Each row is a point. Each table stands for the endless flat space through its points: a line for two points, a plane for three, and so on. The two share one point or none. Which?

First, 2 rows:
[[ 43 -18 -29]
 [ -2  22 -34]]
Second (2 x 3):
[[  4   4 -18]
 [ 19   4 -58]]
They share: no point

First, 3 rows:
[[-10  31   0 -38]
 [ 17  24  12  -9]
 [-19  36  12 -60]]
Second, 2 rows:
[[  2  45  18 -30]
 [  2  21  -6 -18]]
They share: [  2  27   0 -21]

First, 3 rows:
[[ -4  31  22 -27   7 -25]
 [-19  32  13 -23  16 -18]
 [-22  17   4 -47 -11 -27]]
Second, 3 rows:
[[-21  39  30 -14  18 -68]
 [-16  40  17 -24  10 -33]
 [-17  23  22 -22  20 -52]]
They share: no point

First:
[[-13   2   7 -23   1   3]
 [-11  -1  13 -16  -3  -5]]
Second:
[[-30 -19  -2 -33 -25 -19]
 [ -7 -30  27 -14 -22   9]
 [ -1  20  23   5  11 -25]]
They share: [ -9  -4  19  -9  -7 -13]

First:
[[ 19  -6 -46   1 -32  24 -23 -29]
 [ 43  29 -14  -8 -13 -24 -19   7]
 [ 53  42  -2 -13  -6 -44 -13  23]]
Second:
[[ 24  22 -16   2 -30   9  -3  -6]
 [ 28  16 -23  -1 -24   3 -10 -10]]
They share: no point

First (3 x 9):
[[-12  29  -4  22  -9  -5 -28 -19  27]
 [  6  14   2  31   0  19 -34 -31  30]
 [ 18  -2 -18  37  12  -7  -8  -9  20]]
Second, 2 rows:
[[ -6   8 -23  -1   7  -1 -49 -26  13]
 [  0  16  -7  17  -3   3 -35 -24  25]]
They share: no point

First:
[[ 17  21 -18  20 -35 -45  25   2   2]
 [ 17  -9  -6 -10 -23   3 -17  26   2]]
Second (3 x 9):
[[ 26  -5   3  23 -37 -10 -27  16  -3]
 [ 20  -3 -11   7 -33 -20   3  24  -9]
 [ 26 -21  -9  11 -41 -18   1  44 -31]]
They share: [ 17   6 -12   5 -29 -21   4  14   2]

First (3 x 11):
[[-11  53 -37  27 -49 -40  -7  40 -23  12  -4]
 [-36 -20  29 -48  19  -6   6   1 -10  22   7]
 [-20  32 -19   8 -29 -34  -6  33 -14  14  -5]]
Second:
[[-26  24   1 -11 -31 -10 -14   9 -15  20  11]
 [-26  24 -14 -11 -25 -34  -2  27 -15  14  -7]
 [-23  31 -21 -11 -30 -39   4  32 -21  17 -14]]
They share: no point

First (3 x 12):
[[  5   8 -22 -32  45 -12  20  -1  33  12  49   5]
 [ 21   7 -24 -19  47  -4  -8  17  16  -6  32  28]
 [ 56  32  11 -14  12   6 -13  17   6   9  -8  23]]
Second:
[[ 38  13 -19 -25  33 -13  18   7  22  35  12  -2]
 [ 56  -3  -1 -13  21 -13  -4 -19   4  35  22 -14]
 [  2  45   9 -33  25  11   6  19  34 -21  32  38]]
They share: [ 29  21  -4 -25  27  -4   8   5  22  14  22  10]

First:
[[-22   8  42 -13  40  14  17 -13  32  10 -51  28  19 -19]
 [ 14  46  12  45 -16  40  27  23  24  26 -37  34  37 -37]
 [-10  -8  18 -45  56  -2  33 -37   0 -10 -19   4  19  -7]]
Second:
[[-21  12  10  13  18   8  26 -12  10   0  -3  31  31 -22]
 [ 26  40  12  -9  37  18  22 -17  15  -8 -41  29  48 -36]
 [-14  20   8  11  25   6  22 -17  11  -8  -5  37  40 -28]]
They share: [  2  19  15   0  20  19  30  -7  12   8 -28  19  28 -22]

First, 2 rows:
[[ -9  -1 -25 -14  31 -24   4  41  -4  24  41 -21   8  29]
 [-39  11   5 -44  31 -30 -14   5  20  18  11  27  38  -1]]
Second:
[[-45 -11  -2 -33  45 -46  18  35 -22   9  47  -1  40  33]
 [-26   8 -12 -25  36 -28   1  41   3  12  24 -10  24  11]
 [-36  -2   0 -41  34 -40  -9  13   5  26  18  12  24  15]]
They share: no point

First:
[[ 40 -45  35   9 -23 -24 -15 -22  36 -43 -42 -57  47 -17  -5 -37  52  34]
 [ -2  -3 -13 -33 -17 -48  15 -46   6  -1 -12 -15  -1  31  19  -7   4  22]
 [ 31  -1  49  20   9   8 -10   0  41 -19  -7 -18  46  34  33   3  26  25]]
Second:
[[ 36 -14  48  -4   7  -9  -4 -11  43  -1   0 -25  34  15  16   3  14  24]
 [ 10   8  13  11  -4 -12   1 -24  18 -32 -26 -13  24  40  37  -8  36  31]
 [  2   9   2  14 -12 -15   0 -25  11 -39 -31 -13  26  47  40 -13  37  29]]
They share: [ 22  -6  29   3  -2 -12  -3 -16  30 -16 -12 -21  32  28  25  -4  22  25]

First (4 x 20):
[[-19  -8   1   6 -32  19 -29 -25  10 -38  31  37 -34 -27 -26  -2 -17 -35
  -22  17]
 [ 15   8  42 -37 -38  30  32  16   9 -53   6  13 -24 -29  -8  17 -15  37
  -14  41]
 [  5  50 -26  10 -44  10 -28 -46  33  10  25  53   2 -36  -1 -46  40 -41
  -19  57]
 [ 25  22  11 -10 -14  41   1  -3  -2 -32  -1  29 -32 -31   2  -2   5  -5
    6  33]]
Second (2 x 20):
[[ 11  23 -11 -18 -15  21   7  -3   3 -17  25  45 -27 -36 -15  10   1  -2
  -11  27]
 [ 15  28 -20 -24  -7  19  15   3  -1 -10  29  51 -28 -39 -17  18   2   4
  -10  24]]
They share: [  3  13   7  -6 -31  25  -9 -15  11 -31  17  33 -25 -30 -11  -6  -1 -14
 -13  33]

First (3 x 24):
[[ 43 -26 -19 -41  17 -22   8  37 -11  -4 -33 -25  37 -33 -13  -4  26 -28
   15 -17 -12 -42  -4   1]
 [ 21 -26 -27 -13   9 -32  16  43  -3  -6 -37 -39  27 -15   1  14  14 -40
  -11 -31 -42 -22 -12 -23]
 [ 47 -28 -19 -46  20 -14   2  29 -14   1 -27 -21  40 -39 -11 -13  34 -23
   23 -11  -4 -45  -7   8]]
Second:
[[ 38 -21 -36 -32  -9 -40   4   0 -15   7 -25 -28  42  -9  11  14  45 -27
  -13 -16 -11 -46  -9   9]
 [ 26 -33 -24 -20  23  -8   4  36  -7   3 -25 -32  30 -33   3 -10  25 -31
   11 -20 -31 -22 -21 -15]]
They share: [ 29 -30 -27 -23  15 -16   4  27  -9   4 -25 -31  33 -27   5  -4  30 -30
   5 -19 -26 -28 -18  -9]

First, 3 rows:
[[  0  15   0 -45 -10   2  31  11  29   9  -2  43  -3  -2   4  21 -41  18
   49  32 -22  71 -31 -25]
 [ 16 -42  31 -24 -15 -25  19  43  49  12 -14  27 -41  32  25 -13 -34  32
   -1   0  17  24  21 -20]
 [  8  -6   3 -28 -19  -5  35  11  25  16   2  35 -17  16  21  11 -30  24
   31  16  -3  52 -11 -16]]
Second (4 x 24):
[[-20 -25  10 -20 -11 -20  54  15  65  24  13  57 -41  25  54  19 -28   2
   -1 -11  20  14   8   1]
 [ 17 -15  39  -5 -34 -45  53 -13  38  18  27  36 -71  76  36  12 -53  29
  -22  -6 -33  31 -33 -32]
 [ 32 -13  46   0 -35 -48  50  -9  29  24  29  25 -69  73  34   7 -52  42
  -17   9 -32  30 -32 -31]
 [ -4 -31   6 -22 -11 -10  38  31  49  24  -1  41 -25  11  44   5 -18  16
   15   1  34  20  24   3]]
They share: [ 15 -30  15 -18 -22 -16  31  23  32  18  -2  28 -33  31  31  -3 -26  30
  10   2  14  32  11 -13]

First:
[[  1 -24 -18 -27  31 -45  38  30 -16  19  -7 -32  19   0   9 -15  57 -14
  -11   5 -36 -18  -9  -1]
 [ 15 -12 -30 -12  42 -23  27  19   9 -10  23 -29  35  19  31  12  50   4
  -15 -18 -42 -50 -10  18]
 [ 14 -21 -38  10  38  18   3  22  41 -17  22 -19  19  21  19  21  26   5
  -26 -55 -22 -39   3  37]
 [-22 -45 -11   7  29  24   9  40  38  16 -14 -19 -17   3 -23   0   2 -19
  -32 -52   8  12  21  16]]
Second, 4 rows:
[[ -5 -36 -42 -12  10  20 -13  63  -9  -9  18  -5  -4  -6   8 -26   0  -3
  -11 -12  -1  -3   1  37]
 [ 14  -8 -11   7  55 -27  48   3  37  28 -35 -38   6  12 -12  11  61 -13
  -46 -59 -28  -3 -18 -14]
 [ 23  -7  -9   6  48 -17  31   9  36  29 -15 -43  -1  -4 -13   5  62 -27
  -53 -57 -31 -19 -19  -9]
 [ -8 -17 -34  -1  43 -13  40  31   8   1 -34  -9   9  27   3  -4  19  20
  -19 -36  -5  26 -16   4]]
They share: [  0 -33 -26  -5  27  -4  14  33  16  12  -8 -22   3   2  -3  -6  33 -13
 -22 -32 -16  -7   4  18]

First:
[[ -9  46  25 -13  -4  -6  69  -1 -18  -8  -7   2  -8  13  45 -13  -5 -25
   39  20  45  11  18 -17]
 [-27  25  19 -28  -4  -9  42 -25   6 -17  14 -19 -11  10  18   2  19 -25
   27   8  18  -4   0  -2]
 [-53  12  23 -39  10   0  33 -53  20 -40  19 -24  -8  -1  -7  27  57 -25
   29  -8 -21 -27 -14  17]]
Second:
[[-10   7   5 -48 -10 -14  25 -12 -17 -19  11 -52   7  40  41  -7   2 -31
   -4  14  18 -25 -30  10]
 [-36  47  25 -20   0 -10  37 -36  29   7  41  -6 -31 -18   5  11  34 -17
   50   6  22  21  16 -12]
 [-27  41  21 -20  -1 -14  41 -28  22   0  40 -13 -28  -3  17  14  28 -22
   39  12  20  10  11 -13]]
They share: no point

First:
[[ 40 -29 -22 -15   1  25  -6  14  -2  28 -42  34  13 -22 -31  41  31   1
  -34  44  10   3  56   0]
 [ 46 -41  -8 -21   1  35 -10   6 -10  14 -38  50   9  -8 -31  25  19 -13
  -30  42  10 -13  56  -2]
 [ 34 -41   5 -39  -2  37 -27  20 -17 -17 -24  40  10 -13 -22  -7  -2   1
  -19  17   7  -3  32  -3]]
Second (3 x 24):
[[ 16 -17 -14 -42  -8  22 -18  13   0  -7 -35  30  -2 -29 -30  -3  -2  20
  -33  23   8  16  28   7]
 [ 52 -41 -14 -20 -15  48 -28  54 -31  14   1   6  22 -43 -26  39  18  20
    5  14  37  -2  52  -1]
 [ 25 -11  -5 -43  14  11 -29  23  -8 -10 -44  54  10 -12 -13   0  11  11
  -29  23 -15  34  31   0]]
They share: no point

First, 2 rows:
[[ -1   7  10  22 -12  24  15  16   2 -35   3  15  34   3  -5  21 -15   6
  -26  -6 -14   4   9   1]
 [ 20 -11   7  16   6  48  24  10  20 -14 -12   3  25   9  -8  24 -18 -12
  -26  15  -5   7  24  10]]
Second, 4 rows:
[[-20 -12  25  25  16  51  26  21  46 -34   9   9  26   5 -29 -26  -4 -15
  -27 -26  -3  26  11  10]
 [ 22   8   1  31  -4  18   2  30  -4 -36   3   3  34   9  15  45 -38   4
  -14  19 -15 -19   2  16]
 [ 10   9  18  11 -28  28  16  -6   5   2 -18   8  38   0  -8  30 -39  -1
  -35   6  10 -10  25 -20]
 [  0  11   3  20   8  34  23  27  30 -13  -4  11  32  -4  -5   0 -41 -11
  -35   8   4   1  22  -8]]
They share: no point

First (2 x 24):
[[ 18 -16  12  18 -21 -35 -24 -27  18   7 -30  21  12  21   6  -5   1  33
   29  11 -28  30 -18  -4]
 [ 33 -37  27   9   0 -23 -21 -15  18  19 -27   3  39   0  -9 -26  -2  30
   32  -1 -22  27 -33  23]]
Second, 3 rows:
[[ 38 -33  15   2  -7 -21 -26 -24  28   5 -34  12  34  13  -6 -13   1  35
   36  -4 -26  22 -32  10]
 [  8 -33  39  47  20 -24 -38 -42  22  32   2 -18  40  -2 -24 -49 -23  23
   39  -7 -50  25 -26  37]
 [ 32 -45  39  19  -8 -20 -14 -26  10  28 -30 -10   8 -18 -16 -21   9  19
   19  -3 -34  17 -38   1]]
They share: no point

First:
[[-10 -25 -10 -13   4  23  -7   0   3   3 -29 -27 -26 -29  45 -39  -8  -2
   68  14  51  17  -8  15]
 [-10 -13 -33  17 -11  16  45   9  24  53   8 -43  41 -34 -16 -42  19  39
   14  15  26 -10  -7 -18]
 [-21 -18  -7 -11   3  27   4  -4   0   1 -38 -21 -23 -28  41 -31  -3   3
   53  11  38  15  -1  10]
 [-23 -16 -10  -3   0  28  18  -3   5  13 -31 -21  -6 -29  26 -32   4  14
   39  10  31   8   2   3]]
Second:
[[-31   1 -30 -19   3  21  28  18  15   8  -6 -34  18 -24  27 -44  13   2
   19  -1  24  11  -7 -11]
 [-42 -11 -24   5   7   5  26  -6   9  27 -13 -27   5 -40   8 -24   5  15
   11  -8  15   5  -4 -12]
 [-32 -23 -16  21  -5   1  14 -22   5  41 -27 -25  -9 -40  -2 -16   5  29
   23  -2  25   1  -6   2]]
They share: no point

First (3 x 24):
[[ 22  35 -41 -33 -34  25 -28 -32  27  22  12 -18 -39 -35  13  -1  10 -15
  -27  12 -39 -27  32 -17]
 [ 31  29 -38 -49 -28  13 -33 -36  38  19  11 -17 -35 -45  18   0  11 -12
  -22   2 -46 -21  27  -9]
 [ 23  47 -50 -31 -40  29 -25 -42  28  17  23 -31 -45 -39  24  14  13 -20
  -34  18 -44 -27  35 -21]]
Second:
[[  5  13 -51 -33 -26   8 -31 -43  33  24 -10   8 -53 -48   8 -39  -3 -22
  -46  -4 -14 -38  36 -19]
 [ 13  15   5 -36 -27  75 -42   5  29  25 -15 -26 -42  11  -6 -18  31  10
    1   8 -61 -20  31 -27]
 [-14  12 -40 -28 -16  21 -29 -34  36   7 -14   2 -77 -44  10 -33   8 -14
  -52  -1 -28 -30  27 -29]
 [ -5  12 -34 -42 -21  33 -36 -37  41  19 -15  -8 -54 -34   6 -45  22 -20
  -38 -19 -37 -29  43 -36]]
They share: no point

First:
[[ 10  16   0  27 -10 -21 -36  -4 -27  16   2 -29 -33  10  39  32  -9  29
    7  10  38  22  21 -14]
 [  9  17  -3  22 -18 -20 -42 -12 -34  24  -5 -37 -38  15  46  32 -12  37
    8   2  45  27  20  -5]]
Second:
[[ 11   4  -4  46   6 -18 -16  18 -12  21  19 -29  -6   4  27  42   5  31
  -10  -6  35  17  21 -22]
 [ 11  39  39  20 -44 -22 -54 -17  -8 -43 -24 -24 -91  11  41  26 -15 -15
   33  69  28  11  25   1]
 [ 19  23  -1  18  12 -22 -40  -1 -30  17  12 -14 -23   9  41  24 -19  21
    5  17  22  13  27 -33]
 [-21 -29 -37  60   8 -38  10  17 -40  39  34 -10  11 -21  -5  38  23  65
   11  -1  58  47  -1 -43]]
They share: [ 11  15   3  32  -2 -22 -30   4 -20   8   9 -21 -28   5  32  32  -6  21
   6  18  31  17  22 -23]

First (2 x 24):
[[-26 -45  31  24  19 -25  -8 -36  12  13  17 -36 -15 -22  15  -9   4   2
   26 -16  23  -7  28  10]
 [-21  -5  11  44  44 -25 -28 -26 -18  38   7 -21  20 -27  10 -44  19 -33
   21  -6  -7  13  18 -15]]
Second, 5 rows:
[[-67 -96  36  84  22 -35  -8 -53  24  48  62 -35 -17 -58  32  -1  25   2
   29   3  -6 -20  15  -5]
 [  3   8  16   7  38 -27   6 -41 -16  26 -20 -43   4 -10 -28 -28   3 -14
    1  -2   7 -20  -1   4]
 [-24  -2  45  34   2 -44 -51  10  -5  20  -4  -6  29 -30  27 -10 -16 -16
   35 -45   2  15  36  30]
 [ -6  26   1  19  18 -20  -9 -18 -25  -2  -6 -38  20 -30   7 -43   6 -44
   31 -60  29   7  12   9]
 [-41 -64  34  56  30 -33  -2 -51  14  44  30 -37 -13 -34  10  -7  19   2
   17  11  -2 -18  13  -3]]
They share: no point

First (4 x 24):
[[ 34 -24   2 -37   1 -26  15  15 -14 -26 -56 -28  -9  21   0 -34   3 -24
   -5  44  17   3 -12 -19]
 [  4 -19 -33 -17 -57 -11  -6   6   4 -23  10 -17 -11 -28  15 -26 -11   2
  -70  -4 -16  46 -40  10]
 [ 31 -33  -4 -39  -7 -15   8  15 -34 -31 -52 -43   8   2  -1 -48 -10   0
    0  35  29  18  -7  -9]
 [  2 -25  -1 -19 -19 -29  -8 -10  -6 -25 -34 -11   7 -18 -13 -34   5 -12
  -22  14  24  22 -36  -4]]
Second:
[[ -8 -13  -5 -46 -39 -30 -17 -16 -18  -1 -36   0   7  16   5 -42  16 -30
  -54  31  -6  42 -40 -32]
 [ 21 -65  -4 -26 -35 -39  10  26  -4 -29 -30 -33 -27  -2  -4 -29  -4  23
  -45  48   6   2 -47 -18]
 [ 34 -31 -26   5  -3  15  25  41   3 -43 -33 -42 -29 -35  20 -48 -35   9
   -6 -11  12  12   8   7]
 [-19 -41   1 -45 -53 -42 -24   3  -9  -1 -53 -17  -9  29   7 -49  15 -12
  -71  58  -6  28 -61 -53]]
They share: no point

First (6 x 24):
[[ 24 -26  18   8 -36 -77 -29 -38 -50 -58 -31  17 -42   7  -1  57 -38 -15
    8  -7 -49 -19 -72  35]
 [-37 -60  -8  26   8 -49   7 -18  17 -63   8 -12 -63  11   9  62   2  43
  -10 -65   8   1 -51  51]
 [-33  -8 -13 -39  25 -35  44  54 -38  30 -11 -17  35 -17 -22  -8 -49 -15
   25 -33 -53  33   8 -11]
 [-69  -4 -52 -61  54  -4  53  52 -20  58  35 -29  45 -29  -9 -35 -22   8
   38 -34 -13  44  54 -20]
 [-23 -32  -1  -6  -3 -34  10 -26 -27 -41  20   7 -30   6  26  49 -20  -4
   46 -25 -28 -15 -30  27]
 [-44 -13 -23 -34  16 -13  25 -17 -31 -12  47  -4   0  -1  30  20 -19  -3
   73 -17 -28  -9  12   3]]
Second, 4 rows:
[[-46 -21  13 -39  13 -20 -11  -7 -34   4  23  -2  34 -38 -14 -26 -45 -46
   29 -68  20  22  -6   1]
 [-45  -2 -33   2  38 -27  -3  -2 -19 -16 -13 -25 -20 -28  -7  18 -25  10
   29 -17   4  -8  23  35]
 [-20 -14 -50  -1  30 -26   3  -8 -23 -13  -4 -16 -44 -15   1  38 -14  26
   26   2  -4 -14  17  28]
 [ -2 -27 -13 -23  30  -2  -8  -3 -43   2   3 -15  -6 -35 -38   5 -64 -31
   31 -55  23  -9  19 -20]]
They share: [-28 -24 -28 -25  10 -30   1 -14 -27  -3  22   2 -16 -15  11  16 -10   4
  24 -16  -2   8  -7  20]

First:
[[  9 -12  -4   5  28  30 -23 -31  -7   8  13  18   1 -26  14  -8  30  -8
   31  46 -14   8 -13   7]
 [ 33 -30 -16  26  34  30 -20 -28  -4  26  40  -3 -14 -26  -1  -5  12  16
   25  25 -11  11 -31  31]]
Second (4 x 24):
[[ 23   0 -17  37  31  50   6 -34  23  29  29   9 -44 -45   1 -17 -15   7
   29  14  -3  11 -40  16]
 [ 21  10 -12  44  42  31 -23 -19  -3  15  13   2 -35 -47  -9  -4   1  -7
   22  36 -20  28 -13  17]
 [ 43  20  14  56  39  59 -10 -20  14  38  12  13 -67 -71 -15  -2 -31 -21
   20  24 -37  16 -30  36]
 [ 28 -58 -12 -17  21  52  -2 -50  26  51  52  28 -10  -7  32 -20   9  29
   34  16  -8 -38 -55  33]]
They share: no point

First, 3 rows:
[[ 13  -2  57  26  26   8  18 -12  13   6  42  -9   3 -11  47  27 -31  43
   48 -10  13 -22 -27  15]
 [ -7 -21  31  31  42  15   4   2  -7  36   9 -21 -15  -3  65  22 -38  62
   61  14  39  -9  -9  -7]
 [ 35  21  67   7   0   9  16 -28  29  -6  63  21  21 -33  17  22 -14  14
   25 -22  -3 -39 -27  23]]
Second, 4 rows:
[[ 30   3  39 -18   0  33  11 -19  27  27  40  24  29  -5  35  -7  -2  22
   42  -3  24 -61   7  -8]
 [-18   1  39  23  24   2 -18 -29 -40  36  40  60  21 -38  12  43   4  11
   -5  16  50 -11   1 -28]
 [ 24  17  30 -26   3  43  34 -48  19  27  40  33  31  10  34  -6  10  36
   20   8  31 -69   4 -39]
 [-18   3  36  26  19   1 -18 -28 -31  39  24  45   5 -44  20  40  -8  18
    2  18  37  -9  -6 -29]]
They share: no point

First, 4 rows:
[[-15 -29  16  10  -4 -34 -26   4 -28  -6 -12  29 -21  44 -12 -28  39 -24
  -31 -11 -31 -22 -33  38]
 [-29 -24  12   9 -21 -31 -13   2 -43   4   5  54 -33  53 -17 -25  16   9
  -13  -9 -29 -21 -52  33]
 [ 17 -54  10 -37  -5 -41  15   4  -3  -4 -29  18   5  31 -31 -29  16 -13
    5   7   7  -7 -18   1]
 [-31  -6  22  -1 -16  -4  -8  24 -43   5 -10  31   1  26 -39 -33  16  -8
  -30 -21 -58 -39 -34  47]]
Second:
[[  4  -2 -10  21 -40 -72 -32  19   1  -8 -44  19  -6  30 -33 -76  30 -54
  -62 -45 -41 -57 -28  29]
 [ -5 -26  12  -7 -15 -33 -12  13 -15   0 -24  28   1  30 -23 -40  18 -25
  -26 -18 -25 -28 -26  37]
 [ -7 -23  13  -6 -10 -31  -7  15 -23  -6 -24  15  -3  30 -38 -37  32 -23
  -28 -12 -37 -31 -25  21]]
They share: [ -8 -29  17 -12  -7 -24  -5  13 -23  -2 -20  22   0  30 -30 -31  24 -18
 -20  -9 -29 -24 -25  29]

First (4 x 24):
[[-24  -3   8  -6  10  20 -16  45  -7  -3   8  31  21 -10  -8 -11 -21  -6
  -25  15 -41  14 -34 -29]
 [-41 -22  47  38  49  65 -45  15   7  -9  45  13  59 -19 -33  21 -44 -24
   10  46 -10   8   3   1]
 [-51  -4  43  16  49  57 -27  27   1 -33  35  33  69   5 -27  35 -52 -10
   12  62 -12  22   1   5]
 [-46 -22  52   8  59  30 -20  30  -3 -29  50  18  54   1 -38  31 -49 -14
   25  56 -10  -2  18 -19]]
Second, 5 rows:
[[-12 -11  32  41  14  52 -49  47  14  26  27  17  55 -34 -22  -5 -49 -43
  -27  18 -19 -26   1 -18]
 [ -6  -1  22  25  10  60 -33  47  16  22  25  -1  69 -24 -36   5 -65 -45
  -23  26 -31 -16  -5 -28]
 [-47 -32  34  17  37  18 -41  31 -11  -8  27  39   4 -17  -9  -5  -7  -1
  -11  16 -12   1 -17 -18]
 [-33 -30  34  20  32  17 -51  21 -13   3  21  37   3 -38   8 -16  -3 -17
   -9  21 -27  -9  -4   2]
 [-28 -15   5 -37  27  24 -17   7 -24 -14   6  -6   9 -16 -14   8 -27 -14
    5  44 -64  18 -22 -13]]
They share: [-29 -16  26  11  28  32 -27  33  -2  -3  27  19  32 -16 -21   0 -29 -15
  -8  25 -28   5 -15 -23]

First (6 x 24):
[[  6   8   3  14   6  13 -28  27  26  13 -51   8  17 -22 -38 -34  12  30
   19   7  60 -28  32 -10]
 [ 65  12  -6   8 -40  64  -3  54  31   4 -41  21  50 -10  -8   5  -6  31
   31  -5  44   2   7 -15]
 [ 71 -14  -6   4 -54  48 -16  25  38  17 -12  19  48   2  10  34  -6  12
   28  -1  27   6  26 -23]
 [-24 -12  -4  18  21 -23 -41 -42  56  29 -45  26 -12 -32 -23 -19  54  40
   35  48  73 -44  24 -26]
 [ 27  -2   0   0 -18  22 -27  -6  37  44 -29  43  32 -32   6   1  16  55
   69   5  52 -16  39 -19]
 [ 11 -41 -28   6 -35  12  -6  47  27  -3 -27  -5  42  21  -3  18 -35  14
   10 -16  12 -19   8 -26]]
Second:
[[ 24 -40 -45  38  16 -14 -43  39  47  -9 -47 -22  45 -42  -7   5 -18  54
    4  -7  38   4  -8 -29]
 [ 17 -22 -20  13  -7  12 -34  28  35  15 -44   2  44 -10  -7   3  -4  28
    6  -2  34  -8  18 -32]
 [ 18 -13  -5  -2 -20  26 -31  28  29  25 -44  13  44  13 -12   4   8  10
    8  -4  37 -12  31 -36]
 [ -1  -4 -12  -1 -13  35 -31  -3  26  50 -50  33  51 -14  19   4   3  24
   -7  22  17 -16  33 -37]]
They share: no point

First, 4 rows:
[[-19  27  34  15  40  53  29 -59  17  58 -38 -20  14 -50  15 -38 -15 -26
   -9  -4  26   4 -17  33]
 [ 11 -37  28 -31 -14   5  15 -23  27  12 -10  26   8  14  19  16  -9  24
   11  38  -8 -40 -37 -41]
 [ 21 -15  16 -13  18   9  17  -1 -13  25  -4  23  41   2 -13   9   8  29
   31  17 -11 -23 -47 -24]
 [ 27 -47  10 -43 -12   1  11 -29  37   7   8  33  -9  26  -1  11 -14  27
    3  31 -25 -39 -27 -54]]
Second, 4 rows:
[[-12 -15   6 -17   8  18   6 -27 -39   9 -20  30   4 -14 -21  -6  -6  21
   32  35   0 -33 -21 -36]
 [-13 -40   2 -23  29  -5  13 -28 -14  27 -23  31  21  11 -29 -17 -24  -3
   21  43  16 -18 -45 -16]
 [ 41   0  37 -12   2  34  26 -29  60  36   7  -3  13  -8  29   8   5  20
  -10  -9 -23 -19 -26 -15]
 [ -2  -9  14 -33  10  20  36 -17   7   9 -34  16  26   0  15   0 -18  25
   14  11 -28 -39 -25 -32]]
They share: [ 12 -16  19 -17  12  18  18 -28  15  27  -9  15  14  -3   0  -3  -7  13
   9  17  -6 -22 -31 -20]

First:
[[-47 -29 -42 -37   7   7  35  16  12 -46  11  20  10 -12  -3  52  29 -14
  -18  -8  46  43 -17  -7]
 [-44 -43 -33 -12  -3 -13   5 -24  13 -46 -29 -12  -9 -18 -19  44   7  28
  -38  27  33  47  17  25]
 [-44 -50 -18  -5   4 -11   1 -38   6 -42 -35 -23 -20 -14 -29  33  -2  44
  -37  33  25  41  28  44]
 [-45 -47 -13  -3  27 -20  21 -26 -25  -4 -24   4  -9  17 -26  39  23  40
  -43   7  -4   2  16  38]
 [-52 -24 -11 -40  25   5  73 -49  -3 -22 -26 -20  29  34 -59 -11 -20  54
  -32 -16  17  36   7  19]
 [-59 -65 -33   6   8 -39  22 -11 -33  -6 -18  15  -9   7 -10  72  41  25
  -51   6 -13   6  17  24]]
Second, 5 rows:
[[-48  -9 -23 -56  19 -11  -6 -30  19 -21 -11 -18 -11  16 -27  30  47  19
   -8  12  20  34  -1  20]
 [-66  -4 -34 -29  -9 -26   0 -11 -10 -47   0  16 -37  16 -14  66   7 -10
   -8  21  27   2  -4  40]
 [-39 -32 -10  22  14  -6  50  20 -31 -47 -21  45 -16   2  -5  36 -51  20
  -52 -10  40 -17   9  34]
 [-25 -30  -2 -33  64  23  47 -31  32   3 -31 -12  23  -7 -30 -49  31  85
  -59 -29  12  31  12  -6]
 [-78   7 -43  -3 -23 -24  29  -7 -28 -65  13  47 -48   9 -10  59 -27 -12
  -29  11  14 -30 -14  50]]
They share: no point

First, 3 rows:
[[-14  39  19 -21   3 -20  21 -23   9 -20 -26  28   8 -25  24  25  14  16
   -3  14 -16 -19  -1  -9]
 [ -8  44  18 -29   1 -13  26 -16   2 -18 -27  37   4 -23  18  28   9  19
   -5  14 -14 -26   3  -9]
 [ -2  21  -7 -69  27  -6  31 -21 -41  12 -24  58  28 -13 -20  47  36   2
   -3   2   0  -9  11 -13]]
Second:
[[-17  20  -4  -3  12 -20  33 -47  -8  -8 -33  35  18 -14  15  28  14   6
   -1  16  -8  -3   1   2]
 [-29  42  37 -56  -3 -15   5  -7   5 -40 -13   4   2 -38  32  46  41   5
   -6  19 -13 -18 -15  -5]
 [-23  26 -16  13   2 -20  49 -47 -14 -24 -33  17  10 -16  31  42  10   8
  -11  30  -8  -3 -17  16]]
They share: no point
